Every row gives one point. Any point is a mix of the corners, with weights that add up to 1. It lies inside the corners' shape when no weight is negative. Is each point inside? If not, which corners have a negative weight?

Corners:
(1): [-0.14 -0.28 -0.66]
(2): [ 1.07 -0.07  0.65]
(3): [ 0.26  0.17 -0.60]
(4): [ 0.12  0.21 -0.07]
Points:
[ 0.06 -0.11 -0.55] -> inside
[0.66 0.24 0.37] -> outside (1)
[0.68 0.02 0.23] -> inside
[0.77 0.00 0.39] -> inside
[0.64 0.03 0.27] -> inside
[ 0.42 -0.20 -0.17] -> outside (4)
[ 0.30  0.27 -0.02] -> outside (1)

Corners:
(1): [-0.23  0.90  0.10 -0.27  0.54 -0.46]
(2): [ 0.69 -0.66 -0.44 -0.43  0.18 -0.13]
(3): [-0.14  0.99 -0.09  0.94 -0.34 -0.17]
(4): [ 0.19  0.43  1.11  0.39 -0.48  0.10]
(5): [ 0.63 -0.41 -0.54 -0.14 -0.33  0.41]
(6): [-0.37 -0.70 -0.67  0.07 -0.16  0.20]
(7): [ 0.29 -0.45  0.21 -0.06 -0.84 -0.04]
Points:
[-0.04  0.00  0.09  0.15 -0.36  0.07] -> outside (2)
[ 0.20  0.16 -0.13  0.00  0.06 -0.18] -> inside
[ 0.02  0.15 -0.52  0.27 -0.06  0.01] -> outside (4, 7)
[-0.05  0.59  0.04  0.61 -0.31 -0.08] -> inside
